Every row gives one point. Each copy is the shape, with its points in the same order, stretched, turned, moved and blurred by noise. Say if it was mirrored as well.

Shape (5 x 2)
[[49, -25],
[-15, -17],
[-22, 1],
[-33, 15],
[47, -11]]
Copy 1 (5 x 2)
[[-43, 22],
[-5, -39],
[14, -21],
[37, -37],
[-28, 31]]
Copy 1 is: mirrored
Copy 2 (5 x 2)
[[55, -19],
[-10, -12],
[-20, 9],
[-31, 21],
[60, -4]]
Copy 2 is: only turned

Shape (8 x 4)
[[7, -3, -2, -26],
[13, -20, -15, 22],
[13, -15, -16, 18],
[-2, -28, -18, -30],
[12, -23, 30, 21],
[-1, -11, 60, 16],
[-7, -11, 11, 7],
[-2, -17, -8, 20]]
Copy 1 (8 x 4)
[[-1, 13, 5, -21],
[0, 21, -13, 25],
[2, 20, -14, 19],
[-27, 27, -2, -17],
[3, 1, 32, 33],
[4, -26, 56, 26],
[-6, -6, 10, 11],
[-6, 6, -10, 21]]
Copy 1 is: mirrored
Copy 2 (8 x 4)
[[-28, -2, 15, -11],
[4, -13, 10, 28],
[2, -15, 11, 25],
[-33, -27, -3, -8],
[34, -5, 17, -3],
[46, 24, 15, -25],
[7, 5, -5, 0],
[3, -8, -2, 20]]
Copy 2 is: mirrored

Shape (13 x 8)
[[22, 2, -15, -17, 18, 5, 0, 23],
[-17, -2, 25, 8, 9, -29, -16, -14],
[-17, 11, 5, 2, 31, -9, 10, -1],
[-1, 11, 26, 27, -2, -7, -17, -16],
[10, -3, -5, -36, 11, -16, -36, -6],
[24, 10, 42, -15, 17, 4, 7, -23],
[-7, 1, 20, -15, -11, -9, 2, 5],
[29, 18, -26, -14, 1, 11, -14, -25],
[-4, -3, 20, 21, 6, -16, 9, -53],
[-23, -11, 13, 10, -31, 9, 25, -16],
[20, -7, -32, 13, 8, -24, 18, -11],
[27, 12, 43, 45, 0, -43, -20, -5],
[-11, -22, -16, 27, 9, 15, -27, 22]]
Copy 1 (13 x 8)
[[24, -9, -12, -5, 23, 15, -11, 13],
[-17, 9, 22, 15, 6, -33, -13, 4],
[-14, 8, 0, 11, 32, -7, 6, -3],
[6, 17, 32, 31, 0, -15, -9, -2],
[3, -7, -12, -11, 3, -12, -49, 1],
[13, 18, 33, -22, 18, -5, -5, -21],
[-5, 4, 11, -8, -8, -9, 1, 12],
[31, -7, -18, 6, -3, 11, -24, -32],
[-7, -4, 31, 20, 4, -28, 7, -37],
[-11, -13, 20, 12, -26, 4, 37, -5],
[28, -30, -18, 19, 19, -20, 12, -10],
[36, 22, 46, 33, 8, -51, -12, 16],
[-3, -27, 13, 43, 7, 21, -18, 25]]
Copy 1 is: only turned
Copy 2 (13 x 8)
[[-11, -13, 16, -13, -12, -22, 9, -3],
[-4, 8, -2, 6, 36, 15, -41, -2],
[-15, 5, 2, 1, 33, 0, 7, 1],
[1, 11, 5, 32, 18, 23, -29, -16],
[-8, 2, 19, -31, 9, -28, -37, -20],
[25, -5, 37, 0, 27, 11, -6, -32],
[-3, -4, 15, -15, 14, 19, -18, 1],
[0, 12, 6, -18, -24, -18, -3, -44],
[21, 9, -14, 20, 37, 23, -15, -36],
[-2, -2, -15, -8, 5, 56, -10, -11],
[12, -3, -27, -3, -3, -15, 7, -4],
[27, 11, 11, 60, 19, 8, -38, 8],
[-46, -31, -7, 18, -5, -5, -24, -3]]
Copy 2 is: mirrored
